Each row is a point. Any point is a mix of the corners, with weights that add up to 1. It lies inside the corners' shape when no weight is negative. Say inside or outside, and name the corners with a negative weight.

Corners:
(1): -48; 27
(2): -3; -59
(3): 6; -6
Points:
0; -8 => inside
-35; 5 => inside
-16; -33 => inside
-35; 16 => inside
-26; 4 => inside

Corners:
(1): 15; 18; -3; -26; 60; 33
(2): -4; 3; -18; 14; -24; -3
(3): 4; 18; -14; 14; 9; -12
(4): -6; -31; -33; 33; -22; 23
(5): 47; 31; 29; 10; 14; 30
(6): -31; -47; -43; -4; 1; -27
(7): -17; 0; 35; 14; -30; -33
Points:
9; 4; 2; 16; -4; 5 => inside
-7; -6; 6; 16; -16; -7 => inside
5; 0; -1; 15; -12; -1 => outside (1)
12; 1; -17; 1; 22; 19 => outside (7)
2; -4; -15; 1; 15; 12 => inside
7; 4; 4; 18; -5; 7 => outside (2, 6)

Corners:
(1): 23; -5; 2; -13; -4; 15; -19; 11; 8; 9; 19
(2): -6; -4; -1; -2; -19; -5; 16; -44; -4; 2; -10
(3): 5; 16; -1; -5; -7; 6; -12; -31; 4; -16; -20
(4): -18; -11; -9; -11; 5; 19; 22; -18; 8; -21; 17
(5): 6; 3; 2; 19; 1; 12; 14; -43; -13; -12; -23
(6): -15; -7; -54; -9; 24; 4; 50; 4; 36; -5; 35
(7): -2; 14; 6; 13; -25; -2; 0; 3; 6; 10; -5
(8): 18; 4; 21; 2; -19; 5; -19; 11; 5; 8; -44
(9): 16; -1; -13; -13; -4; -20; -7; 33; -14; 26; -2
(10): 24; -24; -60; -11; 16; 5; 31; -9; -7; -38; 32
(11): -1; -24; -46; 9; 15; -25; 20; -10; 12; -7; 11
(12): 15; 3; 31; -4; -7; -22; 7; 1; 9; 11; 25
Points:
13; 5; 12; -2; -15; -2; -4; -5; -11; 0; -19 => outside (1, 6, 11)
9; 0; 9; 2; -9; -1; -5; -12; -1; 5; -5 => outside (6, 10)
10; -3; -8; -1; -4; 3; 6; -2; 6; -3; -9 => inside
-2; -6; -23; -2; 6; -3; 23; -17; 9; -9; 2 => outside (1, 7)
4; -7; -18; -5; -1; 0; 15; -13; 10; -12; 13 => outside (5, 9)
0; 0; -20; -3; 5; 4; 17; -12; 10; -8; 6 => inside
